Each row of a before or after table is a point. The points were changed in one or more steps. Then noise was added and the rows were shuffled. The steps act on how far a point lies along the listed directions, d1 being the first. What was done? A step turns or swaps two directions, mirrors them in a line or flattens them onto one, adds a multiple of one to another, or multiplies one. Angles are multiples of 10 degrees, from the lower direction toward the higher: turns from -170 to 170, lines from 10 to 170 but not 90. Use the fewest steps. Two steps may share a direction if one is a turn and the other turns, adds or multiplies; they go together, in the order done. Otherwise the lowest direction goes first.
In the rows, zero is written as 128.

Directions:
(1): [165 120]
(2): [136 165]
Before (13 x 2)
[[109 135]
 [132 109]
 [151 139]
 [141 143]
 [108  97]
 [111 142]
 [182 120]
 [109 107]
 [126 128]
 [134 160]
 [104 153]
 [ 71  62]
 [151 103]]
After (13 x 2)
[[109  77]
 [149 139]
 [100 111]
 [102 155]
 [140 112]
 [143 148]
 [109 149]
 [159 149]
 [111 131]
 [137 105]
 [ 75 198]
 [129 131]
 [156 118]]
Steps: turn d1 and d2 by -100 degrees

Directions:
(1): [ 79 110 124 141]
(2): [136  89 160 112]
Before (11 x 4)
[[120 139 126 126]
 [113 141 108 140]
 [150 148 126 124]
 [139 148 114 128]
 [173 137 135 116]
 [136 125 149 120]
 [190 145 126 116]
 [132 120 138 119]
 [114 150 106 144]
 [149 153 135 126]
 [105 143 108 146]]
After (11 x 4)
[[175 155 130 117]
 [102 131 112 141]
 [216 154 137 105]
 [144 133 146 119]
 [154 149 119 122]
 [106 139 111 143]
 [117 136 127 126]
 [ 86 129 112 148]
 [135 125 136 120]
 [175 161 139 118]
 [250 166 130 100]]
Steps: multiply d1 by 2; multiply d2 by 0.7

Directions:
(1): [ 91 159 160 127 144  85 142 102 139]
(2): [ 89 153 135 156  78 153 122 142 118]
(3): [159 116 146 149  99 118 186 116 118]
(4): [124 102 177 109 126 113 117 172 101]
(5): [121 132 124 158 157 131 155 179 164]
(6): [ 98 128  95 110 147 132 165 136  80]
Before (8 x 9)
[[126 109  93 140 123 144 168 105 111]
 [ 96 173 118 134 151 138  84 140 185]
 [145 161 137 145 149 115 118 125 169]
 [126 105 158  84 169  80 134 198 124]
 [108 127 148 159 131 130 138 152 139]
 [142 144 116 146 144 135 132 136 158]
 [148 126 145 115  82  99 116  19 101]
 [121 144 126 129 144  97 185 118 116]]
After (8 x 9)
[[119 135 141 113 141 124  72 152 141]
 [104 133 117 161 134 150 127 142 147]
 [142 114  98 139 106 175 168 180  99]
 [118 138 130 130 128 132 147 153 110]
 [102 108 175 122 136 101 114 132 129]
 [167 145  94 143  99 134 103 104 185]
 [119 105 108  64 168 104  86  90  83]
 [127 140  97 123 139 147 137 154  96]]
Steps: turn d1 and d3 by -130 degrees; flatten d2 and d5 onto the line at 50 degrees; turn d4 and d6 by -150 degrees

Directions:
(1): [ 89 156 173 159 156 139 131 122  96 160 110 131]
(2): [ 92 133  92 145 124  99 139 157 135 165 169 101]
(3): [109 114  99 131 104 145 156 130 131 135  60  99]
(4): [118  79 135 143 126  85 139 109 145 150 115 178]
Before (13 x 12)
[[151 142 124 130 134 141 117 130 114 151 154 136]
 [149 100 113 116 121 121 125 109 137 111 139 172]
 [111 144 111 138 123 150 127 148 105 154 113 104]
 [ 54 177 120 148 159 149 165 146  97 183  88  66]
 [114 169 122 126 123 172 135 149 116 110  95  68]
 [151  74  99 115  90  83 129  93 164 115  85 174]
 [148  96 119 129 133 109 123 110 152 128 110 163]
 [204  82 137 110 108 137 106 114 159  85 113 180]
 [183 109 125  94 110 140 104 134 152 105 145 143]
 [163 105 127 110 125 119 129 145 151 125 128 163]
 [ 82 157 147 171 131 114 147 115 120 173 130 113]
 [120 145  77 108 127 141 136 161 122 119 164  89]
 [139 166 124 129 162 144 107 159 119 118 190 112]]
After (13 x 12)
[[109  96 131 134 146  86 136 125 128 149 153 175]
 [158 140 132 111 130 130  96 152 137 135 194 126]
 [159 111 100 125 111 128 128 128 130 150 138 142]
 [ 65 122 129 170 132  92 150 143 133 176 130 116]
 [159 161 138 119 153 154 103 124 121 107 132 128]
 [156 199 173 113 146 155  81 110  95  93 147 130]
 [153 149 120 109 131 153 113 124 116 101 163 139]
 [107 113 126 147 126 120 132 129 114 166  99 142]
 [165 150 137 109 140 142 117 157 133 115 151 140]
 [ 66 102 126 148 142 114 178 108 126 184  33 134]
 [117 114 129 142  99 135 158  93 140 132  57 130]
 [136  80  77 131 125  92 138 145 161 139 150 150]
 [168 178 133 124 135 164  85 167 121 105 203  97]]
Steps: swap d1 and d3; turn d2 and d4 by 120 degrees

Directions:
(1): [138  93 141 110 125 123 137  96 145 106 102 116  96  85 170  66 101 143
 142 134]
(2): [107 175 110 177 136 166 129 138 123  81 100 144 157 100 136 127  99 147
 137 160]
(3): [110 135 150 137 108  84 150 170 103 102 140 131 102 145 101 108 116 196
 115 112]
(4): [151 124 125 209 148  90 123  93 135 158 133 130 112 105 145 149 130 145
  95 115]
Before (12 x 20)
[[130 118 128 130 138 143 127 112 136 142 131 131 136 125 140 143 128 114
  125 132]
 [125 134 121 112 132 157 110 122 139 127 124 121 141 130 132 128 129 100
  139 137]
 [134 125 124 158 145 117 123 105 126 143 133 125 120 116 138 140 129 122
  121 129]
 [144  83 148 117 121  89 139  89 139 153 119 115  86 111 153  94 132 133
  122 115]
 [110 132 123 125 121 129 128 127 128 116 137 136 128 132 132 126 122 129
  129 134]
 [144  89 143 130 121  57 144 113 126 158 159 117  81 138 128 126 138 150
  109  95]
 [121 121 129 124 128 124 124 116 126 131 121 124 128 126 141 116 134 134
  133 123]
 [144 128 119 142 143 144 104 104 137 148 126 132 138 114 140 147 142  93
  123 135]
 [131 120 132 126 128 128 123 125 125 127 129 126 140 113 131 125 126 124
  131 131]
 [122 146 119 137 131 146 117 119 130 123 120 121 143 119 141 134 122 118
  130 139]
 [134 127 127 126 132 135 131 119 136 120 124 128 135 117 138 125 123 126
  138 149]
 [127 129 127 127 134 127 125 128 128 131 117 126 130 129 130 134 128 129
  128 128]]
After (12 x 20)
[[160  99 129 155 147 126 108  66 155 142 107 122 107  74 180 104 121 110
  122 136]
 [170  74 145 162 129   6 135 103 123 227 198 115  68 172 107 182 176 138
   70  60]
 [130 128 127 128 133 126 124 125 130 130 114 125 127 126 133 131 126 132
  128 128]
 [103 139 120 119 120 139 127 135 127 111 136 138 136 136 128 128 122 126
  132 138]
 [122 119 131 123 126 123 124 113 126 133 120 125 126 126 144 114 134 133
  132 121]
 [167  58 157 127 126  52 137  70 144 194 138 108  66 120 154 108 150 131
  101  94]
 [122 121 128  78 124 170 116 117 146 102 107 115 130 112 149  89 114 105
  158 147]
 [137 100 134 134 139 134 130  93 145 139 122 125 120 104 158 120 119 122
  127 132]
 [130 116 135 125 128 130 124 122 128 124 126 125 136 106 135 118 123 126
  133 132]
 [120 147 118 143 132 153 121 110 138 104 103 120 140  98 156 113 106 126
  137 151]
 [149 115 126 201 157  95 122  79 133 156 131 123 102  96 157 141 125 134
  105 122]
 [133 126 128 124 131 140 132 116 138 108 113 125 134 107 148 109 114 131
  144 156]]
Steps: add -1.5 times d3 to d1; multiply d2 by 2; multiply d4 by 2.5

Directions:
(1): [118 142 129 146 117 128  70 113 156 166 134  79 118 134 138 136 162 105
 100 134  95 135 123  90 135 107 104 180 126  73 152  82 139 131 107 172
 126 118 115 115 177 145 135 142 110 106 132 188]
(2): [143  79 151 130  92 134 119  89 124 121 143 162 109 130  90  97  85 143
  78 128 101 108 147 121 124 135 120 148 147  73 150 166  79 129 128 114
  90 156 108 120 103 105 107 103 102 177 117 164]
(3): [116 177 158 169  69 142 126 136 142 168  86 181 142 141  94 148 141 146
  97 163 111 160 139  91 124 138 178 147 135 151  82 104 134 120 124 133
 121 117 143 155 135 132 128  88 106 143 108  90]
(4): [ 82 136 117 128 157 120 145 115 156 110 130 134  98 145 144 144 135  98
 124 148  76 201 121 132  76 140 125 149 146  82 125 151 148 132 167 102
 140 159 113 121 113  93 141 108 192 109  91 110]
(5): [156 159 141 162 124 176 140 120 125  92 171  81 162 158 140 144 114 123
 147 182 141 149 193 139 130 112 149  96 143 137 127  96 116  76 130 138
 108 159 110  73 104 112 127 113 121 116 122 153]
Before (14 x 48)
[[135 137 136 146 108 132 119 129 128 130 128 135 138 130 117 133 124 131
  115 144 122 130 137 121 128 128 136 133 137 129 121 114 124 125 126 133
  127 128 131 128 127 126 131 122 120 132 129 128]
 [111 128 126 133 137 118 131 120 139 122 121 146 110 138 125 132 134 123
  117 140 102 155 120 128 106 136 130 140 135  98 117 145 130 134 151 111
  125 146 127 137 122 113 134 115 151 129 111 124]
 [122 136 124 126 147 133 148 125 129 110 133 127 128 133 134 134 124 119
  144 133 119 148 130 134 113 131 126 120 135 123 127 136 135 125 145 112
  135 141 123 118 118 109 132 130 153 122 122 121]
 [128 126 139 132 118 139 133 126 132 117 130 142 131 136 124 129 119 135
  126 141 128 133 141 127 121 130 145 128 138 132 121 131 122 117 134 120
  127 133 126 125 119 118 118 111 123 141 118 119]
 [133 122 130 126 120 126 131 129 118 125 119 145 127 127 124 123 123 135
  123 121 140 124 130 135 132 134 125 120 132 137 117 146 125 128 126 125
  129 122 134 135 123 128 127 130 126 141 132 117]
 [131 140 133 144 111 130 115 125 140 142 128 130 129 135 116 131 131 131
  117 133 120 135 130 110 135 119 135 142 127 118 127 113 127 119 119 135
  124 122 125 127 141 137 129 122 112 135 126 142]
 [114 134 134 131 138 132 120 114 138 124 137 114 118 132 137 129 129 117
  123 134 107 143 126 117 119 122 116 146 134  95 139 123 137 128 137 132
  132 138 121 121 134 120 131 134 141 118 129 144]
 [104 144 135 145 113 128 102 111 157 149 125 113 113 136 129 138 152 115
   99 148  87 163 128  97 119 125 119 175 137  81 134 106 131 134 123 145
  120 135 119 129 147 123 135 115 130 113 117 152]
 [130 123 127 134 123 126 127 123 126 129 131 121 128 129 125 132 122 130
  127 135 123 131 133 121 127 125 130 129 131 119 138 126 124 123 128 133
  127 131 131 118 135 127 131 125 124 132 125 137]
 [132 131 137 131 119 137 136 130 125 124 126 136 136 134 117 124 120 129
  129 130 136 128 144 131 130 126 134 119 133 138 125 134 117 123 125 124
  122 131 131 126 123 131 130 124 122 141 124 129]
 [125 125 126 122 134 123 138 131 121 119 119 136 122 128 135 122 123 126
  135 121 133 124 125 137 124 131 125 121 133 135 133 142 133 132 131 117
  125 124 130 130 115 123 128 132 137 129 125 120]
 [130 125 134 132 118 129 105 120 136 139 131 115 120 128 130 125 128 132
  121 134 116 124 133 119 128 123 119 142 128 103 139 119 129 126 112 143
  125 131 125 119 139 130 131 137 115 131 125 155]
 [138 113 135 123 121 126 136 116 119 119 132 141 131 125 116 124 119 125
  123 117 132 116 136 128 131 132 128 117 121 119 132 147 117 129 129 120
  112 136 123 123 111 124 116 127 120 143 134 141]
 [131 117 128 124 135 124 135 127 122 115 127 132 129 121 124 119 122 132
  131 122 138 113 126 132 129 131 129 118 126 131 127 137 128 125 131 119
  129 124 132 130 116 124 125 131 131 133 131 122]]
After (14 x 48)
[[111 128 121 141 127 120  31  93 174 176 156  23 101 129 157 130 181  86
   86 127  74 132 117  73 144  91  62 219 124  16 190  60 135 143  89 201
  119 121 100 101 205 151 140 161 104  84 144 248]
 [132 121 133 125 129 126 153 133 115 110 118 157 135 121 115 121 113 142
  135 126 145 117 129 137 126 140 146 105 128 154 111 148 126 123 137 105
  129 125 139 139 101 119 123 119 133 142 127  95]
 [143  99 116 110 151 114 125 125 116 111 140 119 120 121 133 112 123 132
  137 110 141  97 117 146 137 126 107 116 120 115 140 146 116 137 131 121
  123 133 129 129 127 131 127 147 127 133 142 150]
 [131 108 130 115 138 134 150 127 121  95 140 143 127 131 130 121 107 135
  140 129 138 125 138 147 117 135 137 111 138 138 127 152 118 120 142 104
  130 140 125 123 103 111 117 117 136 143 120 112]
 [135 123 129 119 130 125 155 139 109 112 113 156 131 125 127 120 112 140
  143 119 150 114 129 146 129 137 138 102 132 162 122 152 128 130 132 107
  123 121 138 138 102 123 124 128 133 139 128  99]
 [150 122 126 117 141 136 156 134 105 104 136 133 145 122 126 121 109 140
  156 118 157 104 135 147 138 130 129  92 126 159 128 141 119 123 131 112
  129 130 132 122 111 121 122 141 127 138 142 118]
 [128 125 127 136 121 125 117 121 130 136 131 114 126 130 126 133 127 126
  122 135 118 132 132 115 129 122 126 138 130 110 142 119 125 124 125 140
  126 129 129 116 143 129 132 127 120 130 125 146]
 [126 126 133 124 129 134 153 131 122 111 127 147 132 135 118 124 112 128
  135 130 135 137 142 142 119 133 136 110 136 141 122 151 117 124 138 108
  124 140 131 128 108 121 130 119 139 143 117 113]
 [128 120 128 120 128 125 154 133 113 109 116 164 126 127 123 124 113 138
  132 122 143 134 130 149 121 143 133 106 135 150 107 165 125 128 140 106
  132 129 137 140 104 117 127 122 142 145 125  92]
 [130 132 137 137 124 134  83 111 139 148 142  83 125 126 137 124 142 117
  112 125 115 112 125  99 146 105 101 161 124  85 156  92 133 129 110 165
  127 121 120 116 165 144 129 153 105 114 148 185]
 [116 137 124 142 128 124  93 112 158 146 141  98 113 139 133 134 145 108
  110 132  95 151 123 102 125 111 112 169 128  74 147 105 136 124 121 147
  128 129 111 114 158 134 136 132 127 118 121 173]
 [125 126 125 137 129 125 117 121 135 120 140 118 125 131 131 132 125 117
  118 139 109 140 131 128 117 127 119 139 140 103 136 122 128 129 135 130
  131 138 122 118 126 118 135 129 139 122 125 140]
 [120 137 136 146 107 128  70 110 156 166 131  90 113 133 133 131 150 118
  100 140  92 135 129  93 130 111 107 177 128  69 149  91 137 129 101 169
  125 125 118 113 169 140 136 141 105 118 124 187]
 [135 118 139 125 115 126 150 121 116 118 121 166 134 126 108 125 114 133
  123 120 133 123 137 130 126 140 142 110 124 134 117 156 117 129 136 109
  113 136 129 133 100 120 116 116 124 150 128 117]]
Steps: multiply d1 by 3; turn d2 and d5 by -10 degrees; turn d3 and d4 by 120 degrees
